Every row gives one point. The window is the flat piece filled in between its corners: a triangle in 3 columns, a solid with four corners in 4, and so on. A path goes straight from each point to the next, and from the last back to the first. List the points from which the path goes on through the window.
In the rows, zero is written as 128.

Window:
[[181 100  72 135]
 [213 144 126 131]
 [137 143 105 134]
 [ 51  85 189 126]]
Path:
(1): [ 77  85 168  83]
(2): [176 118 147 104]
(3): [184 121 139 155]
(4): [134 103 100 159]
(5): [141 115 103  92]
(6): [121  99 156 105]
(7): [120  93 156 150]
(8): [ 70 104 175 181]
Through the window after points: 8

Window, 6 rows:
[[ 52 119  66 145 160 162]
 [147 193 194  79 129 133]
 [183  73 173 164 100 135]
 [159 178 125 120 114 142]
 [122 116  94 104 152 163]
 [162  76 154 132  62 132]]
Path:
(1): [137 119  97 101 166  92]
(2): [123 142 119 121 133 194]
(3): [141  81 133 152  68 208]
(4): [158  86 115 139 102  98]
(5): [110 100  88 130 152 111]
(6): [ 97 129 124 142 121 215]
(7): [137  82 127 141  99 218]
(8): [149  76 113 144 114 112]
(9): [132 150 102  99 149  86]
(10): [131 168 120 125 106 216]
(11): [104  93  96 157 125 197]
(12): [113  76  71 146 149  86]
Through the window after points: 5

Window, 8 rows:
[[155  69 131  53 136  99 122 147]
 [120  63  70 134 131 192 135 136]
 [135 134 142 163 157  84 131 147]
 [111 152  63  84 139 124  82 136]
 [100  68 112  98 110 217  87 140]
 [183 172 102 152 105 176 188 160]
 [235 125 117 115 101 107  87 169]
 [147 171 105 185  79  94 191 161]]
Path:
(1): [113 129  81  95 144 131 108 195]
(2): [116  71 100  85 134 149  89 223]
(3): [130  77 118  94 122 142  97 106]
(4): [218 161 129 136 111  82 146  84]
(5): [185 137 103 140 131 101 129 226]
(6): [124 109  98  99 134 125 115 198]
(7): [141 116 112 100 126 127 112 103]
(8): [158 136 128 159 106 108 142 109]
(9): [141 146 108 153 126 106 152 184]
(10): [ 93 105  77  98 141 176 127 210]
(11): [109  92 100 122 120 153 121  59]
(12): [131 127  80 105 127 136 103 111]
Through the window after points: 6, 8, 12

Window (11 x 11):
[[118  96 115 143 125 157 163  65 193  82 170]
 [144  39  91 118 164 117 103 124 150 102 178]
 [204 173 125  26 187 107  95 136 150 171 147]
 [161 173 167 129 148 210 137 139 110  91 128]
 [150 143 159  91 131 109  91  28  56 146 142]
 [125 121 146  85  86  35 159  51  81  68 135]
 [166 179  57 144  91 127  57  86  87  80 115]
 [ 93  95 197 176  50 141 180  97 158 119 139]
 [ 57 131  77 209 124 130 148 119  93  74 144]
 [178  90 152 215 147 141 151  67 197  91 153]
 [178 120  84  73  77 137 204 142 114 184 105]]
Path:
(1): [135 130 137 121 131 136 134  97 118  95  96]
(2): [165 162 147 141 108 148 143 107 106  86 199]
(3): [145 142 111 120  78 136 153 116 102 119 184]
(4): [ 96 130 132 100 128 144 128 103 116 109  72]
(5): [121 128 128  99 139 136 129  97 133 111  53]
(6): [159 153 115 117  95 141 154 123  93 107 215]
(7): [153 144 112 130 108 132 145 100  89 110 233]
(8): [119 123 128 113 135 132 123  94 134 109  93]
(9): [144 108 113  88 111 133 159 109 127 141  88]
(10): [182 143 103 116  86 128 174 105 101 153 190]
(11): [150 125 110 143  85 115 172 118 143  90 197]
(12): [107 103 115 130 132 135 143  94 156 102  44]
(13): [129  90 141  94 121 120 140  86 152 141  55]
(14): [181 138 132 115  92 131 165 113 118 120 212]
(15): [167 139  99 119 114 122 133 101 100 122 225]
(16): [143 129 109 109 132 113 128  92 118 102 106]
Through the window after points: 1, 9

Window:
[[128  63 175 110 131 102 156 159 172 139 182  94]
 [153 156 105 131 159 150 102 136 148  81 129 163]
 [155 141 138 137 100 129 103 170 130 137 102 131]
 [122 153 118  67 155 152  90 131  95 150 134 140]
 [ 94 159 130  99 165 127  49 131 129 120  80 142]
 [100 111 102 145  73 162 164 157 182 144 112 128]
 [133 147 116 148 120  98 181 121 168 148 140 126]
 [122 130 156 177 113 182 168 151 179 171 108 126]
 [111 102 185  86 171  73 145 113  54  35 177 130]
 [ 57 123 181 167 142 102 137 249 107  91 186 137]
 [117 200 144 138  86 174 139 194 205 128  97 142]
 [102 167 128 167  74 164 111 114 166 145 153 129]]
Path:
(1): [116 133 152 115 109 136 115 150 138 136 129 183]
(2): [123 159 111 124 151 141 116 166 118 122 129  60]
(3): [127 109 128 120 129 126 136 159 140 117 146  33]
(4): [115  93 185 112 132 114 142 153 168 151 173 200]
(5): [120 124 167 129 103 128 140 147 163 136 152 182]
(6): [104 137 139 170 120 137 147 165 155 117 135  85]
(7): [124 174 129 139 112 159 136 171 171 128 115  99]
(8): [106 164 150 138  88 141 139 158 184 133 125 185]
(9): [119 119 152 105 127 122 123 146 138 134 132 187]
(10): [119 147 131 114 158 133 124 163 119 107 128  87]
(11): [129 150 115 115 146 145 111 148 121 114 135 119]
(12): [125 131 162 102 118 124 115 126 154 157 124 212]
Through the window after points: 1, 3, 7, 11

Window (14 x 14):
[[118 190 148 128 166 100 152  64 114  81 168 184 116 152]
 [ 91  78  54 137 210 207 212 113 176 107  76  90 187  69]
 [ 84 116 142 122 219 173 218 174 143 222  83 103 162 100]
 [181  83 149 166  99 137 111 135  82 156  78  62  43 136]
 [134 136 133 141 107 144  99  60 152 128 189 210 142 154]
 [125 105 161 196 150 101  57 116 117 154  48 119 102 142]
 [ 74 216 196  94 164 219 173 159 156 106 142 182 138 138]
 [103 214 107 155 116 170 107 104  74 125 170 197 118 122]
 [ 89 170 120  87 157 156  70 112 119 121 191 163  87 136]
 [186 168 138 188  68  75  50 177 131 148 132  54  61 144]
 [ 96 157 165 125 133 144 107  94  89  91 189 138 185 149]
 [ 74  99 142 129 197 176 203 230 133 135 114 167 136  76]
 [223 136 135 139 158 135  61 188 101 162  96 116 112 126]
 [114 191 144  69  88 119  98 111 111 116 141 184 135 106]]
Path:
(1): [134 143 160 161 137 162 104  78 105 146 153 125  92  85]
(2): [133 120 113 107 116 124 110 157 131 121 122 156 118 194]
(3): [124 141 110 128 133 116  74 168 117 121  86 173 143 207]
(4): [142 140 205 172 148 143 117  90 109 167 148  97  68  53]
(5): [145 160 196 154 178 154 111  87 129 148 138 136 119  34]
(6): [107 135 129 139 142 139 126 150 122 127 115 156 123 151]
(7): [111 145 124 110 142 139 163 154 125 131 103 140 130 191]
(8): [133 128 160 167 160 155 111 111 114 155 144 101 117  42]
(9): [109 157 148 123 146 173  92  98 117 130 171 142 105  78]
(10): [108 166 123 121 140 134 115 137 107 118 143 161 122 182]
(11): [111 154 127 143 120 116  89 141 105 127 121 158 115 182]
(12): [140 170 187 134 138 142 100 111 116 147 138 145 109  83]
(13): [123 131 174 131 162 152 138 148 151 112 153 123 122  67]
(14): [ 97 139 114 115 159 157 142 152 131 161  80 131 130 192]
(15): [ 93 141 122  99 124 146 133 164 129 129  97 149 139 188]
(16): [117 155 157 142 160 150 118 109 123 135 130 141 127  89]
Through the window after points: 1, 5, 7, 9, 15

Window, 14 rows:
[[151 180 169 161 145 153 189 188 136 153 102  96 146 123]
 [ 71 130 119 153  78 177  85 133 123 110 189  66 168 166]
 [154 133 175 124 180  98  66 143 131 112 162 116 144 158]
 [216 164 133  99 123 108 164  97 177 142 131 144 178 140]
 [142 193  79 146 194 148 101 113 146  93 152 103 145 132]
 [127 197 146 162 122 171  90 123 198  20 128  64  45 109]
 [ 76 183 137 126 210  78  12  97 190 119 127  97 150 108]
 [142 102 170 169 135  73 153  41 138 158 113 142 166 119]
 [ 92 215 106 113 170  92  88 180  86 101 176  73 143 116]
 [141 136  79 127 125 130  95 110  99 150 113 104  89 107]
 [187 143 124 208  96  21  93 155 174 138 136 144 140 186]
 [147 123  39 106 135  74 142 131 168  72 107 159  38 152]
 [133 146 127 168  91 110 121 143 147 122 164 180  89 146]
 [174 149 106 101 141 176 220  87 137 174 145  79  57 132]]
Path:
(1): [165 119 128 153 156  97 101 126 175 126 156 117 133  94]
(2): [156 112  86 126 147 105 137 150 192  98 161 134 115  88]
(3): [148 178 120 126 134  98 109 100 142 124 107 121 117 169]
(4): [100 185 139 150 127 127 108  84 144 107  95 121  97 210]
(5): [162 132 114 151 128 102 110 132 158 105 177 121 122  84]
(6): [162 116 116 150 140 128 134 138 183 126 137 114 131 101]
(7): [129 205 152 134 116 139 136  78 122 129 110 121  94 198]
(8): [144 169 132 146 135 107 101 109 155 121 120 126 130 180]
Through the window after points: 2

Window:
[[ 44 118 117 169 180  98 177 225 195  84  46 135 119  78]
 [125 185 120 132 126 144 110 122 117 161 140 199 168 119]
 [183 119  91 183 168 191 208 159 155 104 225 103  99 118]
 [ 98 128  67  98 149 117 111  85 200 154  97 182 149 129]
 [103 154 138 139 110 188 115 120 142 147 150  94 152 114]
 [121 157 142 104  85 175 154  97 164 143  86 225 109 163]
 [121 153 131 129  73 150 132  97 104 236  77 183 112 132]
 [129 120 129 192 161 104 191 150 213  83  57 132 159  83]
 [ 85  67 135 125 136  83 124 136 221 139 116 210 166 132]
 [168 107 107  78  94 136 111 145 177 142  88 199 137 126]
 [165 103  59 214 112 164 168 142 143  53 192 116 113 141]
 [160 146 140 142 135 146 140 101  94 110 179 114  78 125]
 [130 150  94 129 113 168 206 105  67 115 194  79 168 120]
 [121 201 120 129  78 118 162 129 144 160 153 118 123 126]]
Path:
(1): [160 144 112 136 128 151 145 131 125 157 132 139 141 181]
(2): [125 141 117 130  98 155 137  93 153 137 160 160 122  80]
(3): [101 130 108 136  89 152 167  89 154 104 128 172 103  30]
(4): [116 148 129 159 160 121 152 157 166 149 107 130 153 184]
(5): [137 138 103 136 152 145 162 151 123 121 135 123 146 162]
(6): [100 128  99 143  96 151 169  87 167 132 165 144 131  53]
(7): [114 106 111 134 104 153 146 113 186 132 128 186 104  29]
(8): [127 143 120 151 129 128 135 144 168 141 106 161 127 167]
Through the window after points: 5

Window (14 x 14):
[[118 118  99  88  96 216  84  98  99 120  55 141 172 109]
 [125  87 133 123 120 133 106 130 152  90 106 168 156 113]
 [ 93 156 133 157 110 146 120 142 111 125 204 120 153 131]
 [107 121 137 169 113 116 160  98 195 100  89  94  93 105]
 [ 96  95 134  90 119 182 135  88 143 116 174 159  99 114]
 [122  96 148  26 189 203 134  95 104  68 140 149 131 103]
 [161 114 145 115  89 138 131  95 125 107 173  93 152 128]
 [133  85 154  95  98 136 149 167 182  53 168  76  99 109]
 [134 151  86 152 114 152  14 145 117 199 151  93 192 174]
 [122 182 171 151  90 125  21 130 164  87 128  83  74 178]
 [111  83 165 184 113 155 107 142  79 151 103 110 101 117]
 [ 81 127 249 161 111 159 162 129 138 193 154  95 106 133]
 [ 93 120 122  32 122  69 113 142 134 138 151 115 146 131]
 [152 120 138 134 140 135 121 193 111 144 109 191  77  78]]
Path:
(1): [ 96 137 156 133 117 140  63 112 117 142 168 131 142  45]
(2): [117 128 120 142 110 147 140 156 121 123 155 104 139 195]
(3): [141 124 130 111 102 146 144 130 131 122 143 122 146 171]
(4): [133 111 152 127 108 134  79 104 126 118 164  97 138  76]
(5): [125 125 163 123 124 148  79 133 144 112 138 146 108  55]
(6): [140 116 114 114 129 145 157 165 100 134 113 144  96 194]
(7): [129 122 141 119 104 150 139 125 122 117 133 123 133 180]
(8): [ 98 121 134 119 126 152  58 100 148 122 165  96 148  50]
(9): [106 104 161  98 118 129  78 115 131 114 149 128 139  51]
(10): [135 106 120 101 134 162 152 131 133  99 121 137 131 185]
(11): [136 122 100 133  96 153 150 139 101 112 118 135 124 194]
(12): [ 96 116 183 137 122 157  54 116 134 134 132 104 127  63]
(13): [126 103 157 126 104 142  75 110 132 121 159 117 142  52]
(14): [123 123 137 118 111 144 117 127 131 119 138 115 120 157]
(15): [128 119 134  94 135 164 145 145 126 101 128 140 124 182]
(16): [114  99 152  89 130 147 105 113 137  96 144 119 129  80]
Through the window after points: 1, 3, 5, 9, 11, 13, 15

Window:
[[118 130 187  69  56  82 166 112 220 125 139 158 108  82]
 [146  81  61 106 199 120 167 128 203 196 190 155 153 136]
 [111 150 189 174 151 169 142 119  92  95 143 123 172 192]
 [135 112 120  85 146 110 147  70 177  61 153 147  84 112]
 [101  52  60  63  71 182 164 125 122 163 100  93  49 153]
 [148 117  58 107 149  73 168  59 195 191  73 109  66 109]
 [102 191 118 152 138 235  76  36 121 168 137 127  86 124]
 [103 125 193  48 110 210  64 125 117 169  89  83 134 164]
 [146 151 186 189 189 107 123 137 124  92 216 106 119 154]
 [106  94 148 160 211 108 168 117 155  99 139  98 115  81]
 [225  73 105 161  65 100 200 127 145  69 145 116 121 100]
 [103  87  73 140  91 121 119  83  99 136 110  27 130 137]
 [163  90 147 144  94 106 127 131  79 161 139 186 160 130]
 [133 126 147 156  78 124  79 206 164  69 146 135 155 156]]
Path:
(1): [121 193  94  83 115 138 141 175 127 110 136 156 132  99]
(2): [137 189 113  60 117 113 158 118 135 112 107 132  97  90]
(3): [116  81 164 132  80 131 136  99 194 145 152 134 112 125]
(4): [112  50 166 165 117 133 125  46 211 123 114 121 131 174]
(5): [157 129 101 122 113 122 144 132 137 128 130 117 107 114]
(6): [135 159  88 103 121 119 144 135 138  96 114 141 135 103]
(7): [134  40 171 134 126 113 125  58 198 118 173 103  65 158]
(8): [137 101 147 151 129 140 130  96 139 142 144 137 131 144]
(9): [127 157 114 115 141 130 159 151 101 116 134 127 148 135]
(10): [137 143 117 125 137 146 157 112 134 124 163 149 126 115]
(11): [143  60 164 143 141 148  85 105 199 165 107 112  94 182]
(12): [130  83 137 146 111 136 116 105 164 147 142 116 132 157]
(13): [126 165 135  78 137 128 155 155 127 146 125 114 114 103]
(14): [115 199 126  88 121 153 169 147 109 134 143 112 146 113]
(15): [131  98 153 146 120 126 130  84 164 124 128 131 111 144]
(16): [139  36 144 155  97 166 107  27 167 161 106  89  89 157]
Through the window after points: 2, 4, 6, 8, 14

Window:
[[137 108 115 169  91  95 140 121 164 187 120 140 103 136]
 [ 76 129 127 115 128  87 122 105 165 137 131 142 104 147]
 [132 106  84 109 102 118 110 230   8 177 203 121 164 161]
 [ 98 124 137 100 116 178 121 167 101  95 175 113 136 100]
 [116 115 164 140 125  90 120 129 153 134  88 170 158 108]
 [215 100 122  85 152  98 118 142 180 113 249 128 121  89]
 [134 100 151 123 149 125 137 117 133 106  78 195  84 116]
 [127 139 161 127  90  80 121 142 163 125 160 153  88 131]
 [121 168 101 145 100  85 126 111 167  93 165 168 153 111]
 [ 86 187 134  95 132 133 108 140 153 129 142 161 102  83]
 [113 142 107  80  88 119 135 160 121 132 110 103 119 133]
 [110 176 150 125 115  84 153  88 117 131 152 146 135 105]
 [133 127 127 147 161 115 131 177 125  95 129 112 127 105]
 [154 158 131 149 119 101  87 111 111 138 135 143 155 164]]
Path:
(1): [123 160 126 123 123 149 185 140 167 150 136 173 137 156]
(2): [135 116 136 135 116  54  90 125 132 121 145 133 110 103]
(3): [119 132 139 131 104  77  87 117 123 127 142 128 105  84]
(4): [129 133 152 126 145 126 171 143 168 138 108 187 181 151]
(5): [123 129 138 117 131 136 136 164 147 143 157 155 155 144]
(6): [108 133 122 118 109 100 106 144  96 126 142 131 114 102]
(7): [122 125 130 128 105  89 111 123 111 121 139 131 121  91]
(8): [132 149 131 131 136 115 146 156 151 126 157 151 128 143]
(9): [173 150 134 115 125 129 168 195 155 149 146 144 125 171]
(10): [105 116 112 127 127  97  98 110 106 122 150 133 136  91]
(11): [128 128 136 146 113  91  89 115 118 136 146 135 128  82]
(12): [125 139 132 116 150 115 160 154 162 130 144 172 131 196]
(13): [150 139 149 127 148 108 161 133 170 125 179 140 147 139]
(14): [144 115 107  92 118  96  84 139 129 119 172 134  94  77]
(15): [133 105  74 105  99  95  82 167  32 137 166 119 103  99]
(16): [118 143 136 116 117 128 144 181 121 152 159 136 163 162]
Through the window after points: 3, 5, 7, 13, 15

Window:
[[ 64  59  77 139 130 142  79 132 138 136 168 160 123  58]
 [131 146 123 193 105 121 218 107 222 143 127 124 141 132]
 [126 126 156 169 153 122 115  46 204 157 176 123 171 198]
 [166 150 104 167 101 178 104  93 119 145 123  81 107 190]
 [169 178 138 153 159 130 185 123 160 185 190 127 132 154]
 [ 90 140 141 163  50 132  77  99  79 161 147  83 179 179]
 [132  84 145 110  53 165  48 137  91  85 139 150 144 104]
 [ 87  77 146 145  98  85  99 103 131 156 109 174  91 114]
 [140 124 124 104 115 130 164 100 210 198 166  82 128 153]
 [123 140 126 153  60 136   7 202 109 112 121  91 126 139]
 [ 84 104 135 120 107 161  32 137 105 133  62 155 174  79]
 [ 83 123 116 102  88 125  50 138  63  73  98 107 154 189]
 [ 55  99 207 166 124 126 142 122 132 134 162  37  66  93]
 [ 82 220 159 150  75 126 121  90 163 129 149  73  84 117]]
Path:
(1): [ 93 171 144 139  81 159 128 123 130 157 166 109 122 150]
(2): [169 152 138 166 163  78 117 104 185 130 132  95 112 107]
(3): [129  80 117 133 114  91 101  86 121 112 170 122 131  56]
(4): [ 29 117 101 152 114 210  57 187 154 170 111 156 129 155]
(5): [ 79 147 151 130 106 143 140 161 156 139 156 106 106 176]
(6): [145 121 121 152 105 122 126  78 155 153 132 100 150 122]
(7): [124 127 123 165 125 118 127 107 137 129 146 104 125 114]
(8): [ 81 121 143 129  81 191 112 136 166 177 146 120 106 167]
(9): [ 50 131 158 114  81 175 108 144 112 110 141 141 109 146]
(10): [135 107 123 151 110 115  78 114 126 134 120 100 144 119]
(11): [159 110 126 148  95  69 113 104 127  95 134  87 132 110]
(12): [ 78 150 135 134  97 171  95 133 136 169 136 124 127 136]
Through the window after points: 1, 3, 5, 7, 9

Window (14 x 14):
[[ 78  71 117 178 138 172 180 131  88 179  32 149 105 129]
 [ 94 197 174  93 136 164  70 114  70 161  90  68 154 235]
 [131 100 191 175 129 137 172 184  98  92  74  68 157 128]
 [120  69 143  66 162 200 138 119 136  53  84  66 126 114]
 [166 164 135 115 115 165 131  89 154 165 126 121 105 152]
 [118  99 140 155 209 207 152 134 137 124  39  94 143 144]
 [198 187 107  65 133  79 177 158 105 147  62 162  85 115]
 [154  85 219 151 142 109 141 117 158 160 123 137 183 118]
 [114 143 134 140 184  72 143 130  77 166 122  67 145 185]
 [ 55 189 119 108  91 124 128 153 103 118 120 127 156  92]
 [174  85 135 205 145  49 104 123  46 102 132 200 133 136]
 [124 156 120 140  87  59 172 122 121  73  77 147 132 159]
 [174 118 105  87 108 121 112 100 173  91  70  64 148 117]
 [140 153 174  92 129 123 101 118 185 131  98  96  94 110]]
Path:
(1): [145 110 138 117 117 108 135 177 141 131 104 142 146 159]
(2): [142 135 163 127 168 143 138  84 103 124  77  99 131 113]
(3): [168 152 158 132 128  92 143  67  51  95  86 121 129 100]
(4): [121 111 119 151 133 101 113 172 125 130 119 158 136 149]
(5): [166  63 138 106 142 108 121 176 137 128 102 130 124 213]
(6): [123 172 157 148 149 137 150  84  98 129  66  90 142 108]
(7): [128 116 166 126 148 145 146 104 104 109  73 101 133 130]
(8): [128  77  88 161 165 154 125 198 134 120 102 131 136 151]
Through the window after points: 1, 3, 7

Window:
[[ 95 150 183 111 136  81 114 108 163 169 187 131  52 146]
 [165 150  65 148 119 108 173  97 174 148  91 186  87 171]
 [164 184 132 105 146 152 151 151  80 125 140 112 132 151]
 [ 74  96  94 147 105  97  61 148 168 167 116 117  83 181]
 [162  85  89 159  97 133 130  95 171 200 124 129 121 202]
 [101 112  51 106 178 208 110 130 143 135 170 233 189 113]
 [120 111 116 128 172 113  77  90  60  63 153 205 185 120]
 [ 84 157 115 158  88 134 119  76  54 107 111 156 155 136]
 [130 119  83 102 132 107 150  74 143 106  65 154 178  62]
 [142 129  84 107  55 122 139 154  93 166 112 175 134 121]
 [ 78 145 159 100 213  86 131  97  50 136 128 165 152 128]
 [122 147 197  95  93 141  98 123 140 159  44 183 105 128]
 [128 137 118 159 118 121 173 137 158 117  92 213 189  95]
 [ 54  47 166 132 152 205  74 137  26  77 145 184 109 111]]
Path:
(1): [116 107 138  95 137 121 152 114 111  87 124 159 138 163]
(2): [132 168 109 143 141 139 115 108 122 154 104 154 140  95]
(3): [146 170  96 145 144 137 116 102  85 159 119 166 142  98]
(4): [ 95 115 136  89 121  93 163 120 153 111 118 153 145 200]
(5): [100 108 145  53 119 105 138  99  99 104 152 174 154 185]
(6): [110 151 116 172 135 138 102 101  81 126  95 166 142  97]
(7): [124 158  97 193 137 140 114 118  95 193 108 154 115  98]
(8): [128 101 118  53  81 116 170 131 162  98 104 189 151 164]
(9): [114 123 140  97 117 139 159 124 109 104 133 137 134 178]
(10): [178 193 106 153 162 131  91 134 110 194 126 149 106  92]
(11): [146 131 107 173 144 146  65 100  70 163 113 166 119  71]
(12): [ 52  94 120  88 127 110 155 118 179 112 139 198 155 188]
Through the window after points: 5, 9
